Every row gives one point. The window is the flat piece filled in between its corners: a triangle in 3 columns, a solid with four corners in 4, and so on. A path goes straight from each point to the next, and from the last back to the first. List the points from which the path goes on through the window.
In the rows, 128 means zero.

Window (4 x 4)
[[121 124 105 146]
 [135 113 151 124]
 [ 70  75 123 126]
 [146 186 148 171]]
Path:
(1): [ 73  91 123 119]
(2): [ 84  70 126 140]
(3): [130 134 125 171]
(4): [104 167 132 121]
(5): [119 138 103 121]
(6): [123 106 119 179]
(7): [108  88 141 154]
(8): [ 97 109 127 115]
(9): [127 120 142 112]
(10): [137  93 162 165]
(11): [ 92  18 133 137]
(12): [ 76  68 124  77]
Through the window after points: 1, 5, 7, 9

Window (8 x 8)
[[105 169 111 110 111 150 118 149]
 [159 110 115 154 106  73 138 114]
 [127 113  72 127 143 114 144 102]
 [133 123  99  82  90 206  91 162]
 [133 118 172 177 162 115 142  61]
 [102  79 108 184  80 115 182 114]
 [ 86  77 136 157 126  79 129  89]
 [137 152 144  35 116 188 135 149]]
Path:
(1): [ 99 123 107 141  70 147 144  66]
(2): [103 146  90  94  60 141 117 101]
(3): [123 109 114 115 132 149 125 188]
(4): [125  97 116 185 169 114 142 158]
(5): [125 116  89 148  92  99 128  86]
(6): [119 126 137 133 100 124 127  61]
(7): [121 100 138 164 166 127 146 147]
(8): [105  77 118 154 145 120 155 152]
Through the window after points: 6

Window (9 x 9)
[[111 169 103 152 151 153 141  93 108]
 [164 194 128 104  92 140 150 104 126]
 [109  81 168 130 145 161 154 134 147]
 [ 75 151 152 147  78 119  96 153 143]
 [ 80 125 139 155 190 112  89 185 113]
 [173  85 163 194 110 119 186 156 107]
 [177  83  86 161  83  51  79 169 151]
 [ 69 108 110 120  72  88 153 156 156]
 [141 105 182 162 159  68  80 141 132]]
Path:
(1): [125  95 141 144 112 103 113 155 110]
(2): [132  76 170 143 116 104  86 135  81]
(3): [134 133 142 166 161  81 118 158 181]
(4): [146 133 147 162 151 110 163 145 204]
(5): [130  89 136 133 133 121 115 134  92]
(6): [ 96  91 136 103 106  89 103 139  74]
(7): [100 126 134 160 138 101 123 167 159]
(8): [ 97 145 142 172 127 111 131 159 173]
(9): [ 93 114 137 111  85 119  88 142  72]
(10): [102 133 128 130 136 112  90 136 110]
(11): [117 174 148 148 151 105 113 147 195]
(12): [146 140 140 180 132 107 139 173 188]
Through the window after points: 2, 6, 8

Window (12 x 12)
[[126 109 193 139 141  84  87 122 152 148 111 122]
 [117 131 122 193  69 166 127  87  77 119  96 115]
 [204 122 105 102  86 128 155 107 114 127 122 109]
 [146 143  82 136  21 101 155 112  98 134 141 119]
 [181 114 131 160 133 132  49 150  56 161 175 116]
 [108  77 129 115 157 116 154 121 162 153 166 106]
 [193 152 110 207 161 142 150 182 133 181 209 110]
 [162 120 172 158 122 132 165 166 138  40 126  90]
 [ 97 109 109  83 109 165 154 174 148 166  92  97]
 [166 107  46 126 139  71  80  59 107  87  96 137]
 [119 166 186  66 175  83 168 118 129 111 189  80]
 [148 119 175 170 129 150  90 129 202  65 130 129]]
Path:
(1): [132 132 147 132 122 128 158 145 101 115 144 167]
(2): [180 129 107 110 145  81 119 104  85  94  95 206]
(3): [141 105  64 155 113 109  86  80 131 118 135  60]
(4): [139 146 144 120 138 107 136 123 144 116 160  68]
(5): [136 129 171  97 161 118 171 148 108 117 157 160]
(6): [167 117 163 140 148 143 130 174 125 123 148 192]
(7): [157 145 111 197 122 127 120 118 171 133 169  44]
(8): [158 107 113 177  99 115 108 126 147 142 143  53]
(9): [152 120 120 116 119 162 148 154 108 130 114 196]
(10): [139 129 130 132 127 112 120 118 120 143 133 157]
(11): [149 104 107 139 107 117 115 110 142 149 150  49]
(12): [144 117 127 148 130 120 108 121 128 138 142  82]
(13): [131 101 149 140 131 127 147 136 115 139 149 176]
(14): [153 117 125 132 128 127 138 145 111 123 138 153]
(15): [144 106 117 143 104 131 119 122 140 125 117  86]
(16): [150 104 127 152 105 145 120 122 161 104 105  47]
Through the window after points: 2, 4, 6, 12, 16

Window (14 x 14)
[[ 97 155 198 160 100 111 144 101  35 122  48 148  87 125]
 [144 127 116 139 182 163 144 151  73 155  98 132 170 133]
 [192 103 185 175  97 192 164 141 152 143 136 113 154 133]
 [105  88 170 129 177 121 168 216 208 152 139 156  95  83]
 [147 181  73 156 136 143 123 121 113 139 144  88 122 125]
 [114 123 205 161 126  81 145 136  61 115 103 139 178 132]
 [182  92 107 141 106 131 185 148  92  99 124 114 149 103]
 [117 103  94 106  86 141  71 152  90 143 159 178 106 173]
 [161  37 170 155  86 140 165  81  79 139 176 138 105 121]
 [194 163 165 119 112 120 108 101 125 143 109 156 150 125]
 [164 105  69 116  60 148 116  90 124 154 125  71 157 135]
 [199 120  90 180 160 159  89 138 149 150  79  61  91 141]
 [129 130 106 204  82 133 145 118 208 158  90 161 173 142]
 [127 136  68 132 132 153  76  87 113  65  53  92 158 139]]
Path:
(1): [131 116 114 188  95 142  98 128 120 141 113 144 139  83]
(2): [138 121 123 187 111 142 115 142 124 154 110 133 158  64]
(3): [150 130 132 134 111 125 162  97 136 103  83 120 121 225]
(4): [159 109 125 134 117 134 183 110 121 118 116 120 114 205]
(5): [140 117 102 153  86 141 104 129 132 152 114 127 160  95]
(6): [132 119 104 180 115 126  89 137 108 134 111 121 139  66]
(7): [128 129 122 119 138 118 139 124 107 129 106 120 131 153]
(8): [151 128 110 135 124 132 162 121 118 123 123 113 120 166]
(9): [160 120 132 162 103 145  94 148  93 134 127 132 166  53]
(10): [141 110 155 183 100 149  89 137 103 124 114 126 143  61]
(11): [141 123 150 150 113 106 141 127 131 131 111 127 136 152]
(12): [155 138 133 111 125 132 189 103 141 118 127 135 124 193]
(13): [137 115 116 190 101 147  87 128 102 144 110 116 142  84]
(14): [133 101 148 184 101 131  85 140  86 167 113 127 153  65]
(15): [176 120 135 121 126 129 202 122 124 111 133 121 115 186]
(16): [150 124 147 122 113 125 192 105 144 142 101 119 130 206]
Through the window after points: 2, 4, 8, 12, 16

Window (14 x 14)
[[158 130 145 178 114 153 180 194 149  83 111  93 109 114]
 [142  99 141 101 154  93 153  96 129 119 106 114 133 148]
 [121 219 168 121 129  54 132 127 134 159 112 206 112 142]
 [134 111 177 108  81 150 125 157 152  58  94 125 137  93]
 [143  57 170 156 144 105 102 150 104 145 103 124 152 115]
 [ 57 158 122  82 146  79 126 145 150 203 104 196 121 154]
 [131  82 173 116 133  91 132 185 122  78 135 129  84 136]
 [108 183 104 128 145  97 123  98 154 161 155 245  85 132]
 [131 107 187 110 109 145 153 165  98 104 163  83 137  89]
 [113  64 193 139 103 122 149 104 112 153  92 115  86 140]
 [111 172  96 119 128  42  91 120 147 178 123 154  70 109]
 [135 207 150 129 143 192 113 166 100  83  90 135  87 137]
 [213 171 147 106  81 186 130 208 132  95 126 127  98 142]
 [132  73 146 138  72 136 160 158  58  73  98 104 142 132]]
Path:
(1): [130 147 175 155 106 127 132 135 132 112 143 117 138 158]
(2): [ 95 160 148 142 103 143 111 151 136 107 150 107 127 161]
(3): [170 126 158 111 151 122 153 153 102 113  79 149  88  95]
(4): [133 108 141  90 128  93 151 128 131 137 104 146  89  92]
(5): [120 141 145 154 143 110 111 137 128 124 122 119 159 189]
(6): [121 155 145 125 126 121 105 132 131 108 120  96 134 199]
(7): [132 129 153 122 119 114 143 157 123 145  89 194  89  88]
(8): [144 118 166  96 130 125 167 152 128 131  79 148 108  77]
(9): [132 141 158 149  93 125 108 151 129  93 145 118 123 166]
(10): [ 97 157 139 149  80 125 109 154 142 110 142  78 149 156]
(11): [167  92 157 122 133 129 176 158 103  99  91 167  89  91]
(12): [148 105 150  98 121 114 153 196 108 104  69 123  88  93]
Through the window after points: 2, 4, 8, 10

Window (14 x 14)
[[186 116  98 165  86 135  89 159 124 160 132 175 169 178]
 [124  80 147 202  80 163 175 191 148 212 150 178 161 124]
 [ 75 152 106 172 125  43  79 114 159 161 139  92 157 105]
 [111 145 143 122 133 140 161  96 127  96  79 146 166 101]
 [ 80 164 113  69 152  54 101 217 119 137  67 125 146  92]
 [ 95 145 110 101 155 173 119 108 128 134  85 108 103  99]
 [ 99 156 154  61  81 108 107  57 142 132 128 138 163 104]
 [113 102 134 140 161  87  58 142 121  69 155 191 115  94]
 [189 184 125 120 158 152 173 110  95 170 133 158 128  94]
 [206 114 165 107  68 110 145  91 144 145 129 122 123 127]
 [ 68  99 124 139  66 105 134  72 117  95 116 173  92 104]
 [141 209  86 112 192 124 133 159 165  84 152 141  74  98]
 [162 153 131  78 148 104 177 115 198 190  76 162  84 114]
 [142 151  74  74 207  79 137  90 121  79 195 126 140  92]]
Path:
(1): [ 76 124 172 122 159 102 121 118 105 143 143 147 105 179]
(2): [148 113 109 122  90 101 106 128 172 108 113 150 140  69]
(3): [150 119  77 124 112 107 113 128 131 114 133 149 139  51]
(4): [ 85 152 172 133 156 110 118 111 119 114 150 135 125 176]
(5): [100 133 166 124 155 124 146  93  95 109 126 156 124 166]
(6): [132 137 109 125 119 121 134 126 146 119 109 148 154  81]
(7): [157 131  86  81 108 120 114 115 173 158 126 153 163  46]
(8): [124 147 147 123 142 115 139 128 137 144 126 140 128 135]
(9): [120 151 148 136 159 108 139 124 127 144 136 121 123 149]
(10): [147 152  76 135  99 103 105 114 139 157 127 164 157  32]
(11): [146 138  97 101 128 136 124 109 166 156  94 160 122  71]
(12): [117 155 162  96 153 100 173 121 147 152 104 123  87 161]
(13): [126 154 132 117 129 115 145 115 135 144 120 135 133 139]
(14): [155 144  83 122 109 131 125 128 151 130 103 146 164  59]
(15): [147 137  82 114 122 123 131 119 174 152  96 152 129  50]
(16): [138 150 151 115 148 124 159 132 134 159 124 154 107 144]
Through the window after points: 5, 9, 11, 15

Window (14 x 14)
[[116 148 130 138 164 150 169 122  97 109 203 166 106 144]
 [140 137  95 131 130 127 166 147 136 124  68 128 123 144]
 [138  98 103 142 184 121 108 159  66 162 179 114 157 131]
 [ 93  91  84 135  83 158  64 162  97 134 110  99 147 102]
 [100 212 131 118 178  99 111 129  93 123 121 111 117 139]
 [142 156 117 153 188 140 128 113 161 160 126 168 105 124]
 [149 111  94 112 106 211   7 102  40 128  86 140 193  95]
 [121  98 156 108 113 103 155 119 131 160  77 132 101 101]
 [109 166 171 107 101 113 186  67 150  86 170  46 134 116]
 [ 91 142 151 103 106 125  90 104 145 107 118 130 192 161]
 [131 106  90 181  81  56 107 112 164 116  56 162 109 182]
 [124 111  99 159  45 137  94 130 114 164  81 113 132 185]
 [142 142 212 190 110 112 118 123 147 110  83 150 171 108]
 [159 127 120  94 125 121 110 168  91 166 181 138 160  69]]
Path:
(1): [108 141 108 147 104 119 146 118 112 170 115 113 148 132]
(2): [101 143  97 150 109 105 123  91 101 129  95 135 172 112]
(3): [140 126 130 124 122 139 103 140 130 129 109 133 134 143]
(4): [152 100 142 105 148 129  84 162 128 133 137 108 111 152]
(5): [ 86 157  91 164  47 130 147  88 105 149  93 136 176 101]
(6): [ 90 173 110 148 105 120 151  81  88 159 108 138 168 109]
(7): [131 117 131 128 143 131 103 137 126 116 106 119 119 146]
(8): [152 116 159 126 112 143  80 121 136  70 134 119 110 159]
Through the window after points: 2, 4, 8

Window (14 x 14)
[[125  83 172  98 142 210  49 110  84  96 196 105 186 112]
 [118 115 101 116 158 107 125 112 163 143 139 104 136  92]
 [180  95 106 159  58 168  84 146 141 109 206 148  81  91]
 [137  82 185  99 106 128 151  81 137 145 128 144 117 116]
 [118 116 147 120 142  61 133 177 128  89  94  79 125  82]
 [144  80 144  95 104 183 151 157  64 114 162 138 114  76]
 [110 185 182 185 140 149 169 142 117 117 154  95 116  60]
 [172 130 125 149 147 162 153 152 153 154 142  55 124 106]
 [132 140 136 115  66 119 130 125 100 119 215 114  83 132]
 [ 91 129 147  94 116 150 114 129  56 156  93 108 136 123]
 [132 155 110 157 182 141 149 125 171 144 120 130 152 167]
 [171 163 129  37  77  98 111 137 121 160 157 138  52 131]
 [112 110 120 142 193 143  66  79 113 100 143 110 111 151]
 [ 81  86 164 105 146  58 133 163 163 153 127 135  84 118]]
Path:
(1): [ 88 110 121 109 149 164  95 104 130  82 118  85 101 160]
(2): [157 122 154 154 165 111 105 118 108 156 184 145 138  88]
(3): [157  94 137 127 134 140 128 146  92 137 151 109 134 101]
(4): [103 148 142 109 107 146 134 141 177  91 136  97  82  96]
(5): [103 118 126  97 118 150 112 127 122 137 126 117 118 112]
(6): [173 103 203 158 168  92 136 136  37 119 175 116 106 134]
(7): [149 102 144 117 130 101 135 118 112 175 182 118 113 101]
(8): [121 139 141 103 110 152 134 152 137 108 120 113 115 104]
Through the window after points: 1, 3, 5
